Rows are points. Each copy is the shape, with its points in the same order, stretched, turned, moved and blurred by noise. Is it also mirrored, or only turned?

Shape, 9 rows:
[[ 21  -7  15]
 [-58  12 -33]
 [ 14 -18   6]
 [ 48 -12   0]
 [ 12 -38  -7]
 [-64   1  11]
 [ 37   4   5]
 [ 21 -10  21]
 [-30 -19 -24]]
Copy 1:
[[  4   3  15]
 [-19 -57 -59]
 [ 11 -10  19]
 [ 35   8  21]
 [ 13 -32  24]
 [-52 -34 -21]
 [ 21  13  11]
 [  4   7  21]
 [ -4 -53 -17]]
Copy 1 is: only turned
Copy 2 (9 x 3):
[[ 18  20   3]
 [-73 -10 -20]
 [  9  21 -12]
 [ 40  11 -20]
 [  7  29 -38]
 [-72  20  14]
 [ 28   1  -2]
 [ 15  26   7]
 [-41  11 -34]]
Copy 2 is: mirrored
Copy 3, 9 rows:
[[  6 -12  19]
 [-37  78   9]
 [-11 -10  12]
 [ 10 -31  -8]
 [-34 -16   6]
 [-33  61  53]
 [ 17 -14   1]
 [  6 -18  27]
 [-48  33   6]]
Copy 3 is: only turned

Shape (8 x 4):
[[-11  -7  12  62]
 [ 34 -27 -18   2]
 [ -9 -27  39  28]
 [-15  -2  -2 -29]
 [ 23  -3 -15 -15]
 [-27 -49   1  64]
 [ -4   6   8 -30]
 [ 70  13 -19  -2]]
Copy 1:
[[  6 -24 -25  58]
 [ 28 -22 -21 -29]
 [ -1 -30  17  33]
 [-20  12  -1 -26]
 [ 14   8 -15 -31]
 [ -4 -64 -30  45]
 [ -9  22   9 -20]
 [ 51  17 -27 -28]]
Copy 1 is: only turned
Copy 2:
[[ 24 -45  -9  51]
 [-25 -34  13 -12]
 [ 50 -39  14  27]
 [ -2  -1 -10 -18]
 [-27  -9   4 -10]
 [ 29 -77 -19  29]
 [  2   8   0 -10]
 [-49  -5  31   6]]
Copy 2 is: mirrored

Shape (12 x 8):
[[ 23  30  53  29 -17  25 -19 -15]
 [ 15 -22  -9  47   9  -8 -19  22]
 [-15   2 -14  -5  12  25   2 -31]
 [-34 -40  10 -23 -37  12 -27  17]
 [-29 -18  45   2 -17 -48  38  -6]
 [ -3  10  60  13  38 -17 -20  23]
 [ 21  33   0 -22   8 -18 -30  11]
 [  3   5  -3 -15  17  -6  37  32]
 [  9  19 -15  28  32 -40  22 -29]
 [ 34 -18  12   3  15 -14  38 -30]
 [-37 -36 -13  13 -33  18   7  17]
 [  5 -38  -2  46 -39  19 -22 -41]]
Copy 1 (12 x 8):
[[-13   7  11  16  18 -33 -66  -9]
 [ -3 -18 -11  19  28  32  14  28]
 [  1  41  36   4 -21  13   1  19]
 [-26  22 -28  -6 -62  22 -15  46]
 [ 55  -1 -21 -33  -8 -28  13  40]
 [-13 -26   9 -45  39  17 -33 -18]
 [-25  27   2 -18   7   8  -2 -55]
 [ 43  18  -7 -24  15  53  13  -5]
 [ 39   8  30  -2  38 -12  48  -6]
 [ 38  55   5  -8  41 -18  13  34]
 [ 21   0 -19  19 -50  39   6  64]
 [-15  23  -4  54 -17 -30  -7  77]]
Copy 1 is: mirrored
Copy 2:
[[ -1  23  42 -19  62   7  -2  23]
 [-34  59 -52 -17 -12 -10 -18  -7]
 [ 22  28  -4  23  22  21  15 -15]
 [-46   6  17  15  10  37 -24 -40]
 [  7 -36 -24  -8  33 -35 -55  12]
 [-23  -1  32 -21  16 -65 -17  10]
 [  5 -25   8 -44 -13   4  26 -26]
 [-16 -18 -29  12 -24   6  22   0]
 [ 47   9 -65 -26   5 -36  -5   5]
 [ 50  19 -48   2   2   3 -26  35]
 [-52  30 -33  32  11  37 -14 -26]
 [  4  80 -35   1  44  36 -44  -4]]
Copy 2 is: mirrored
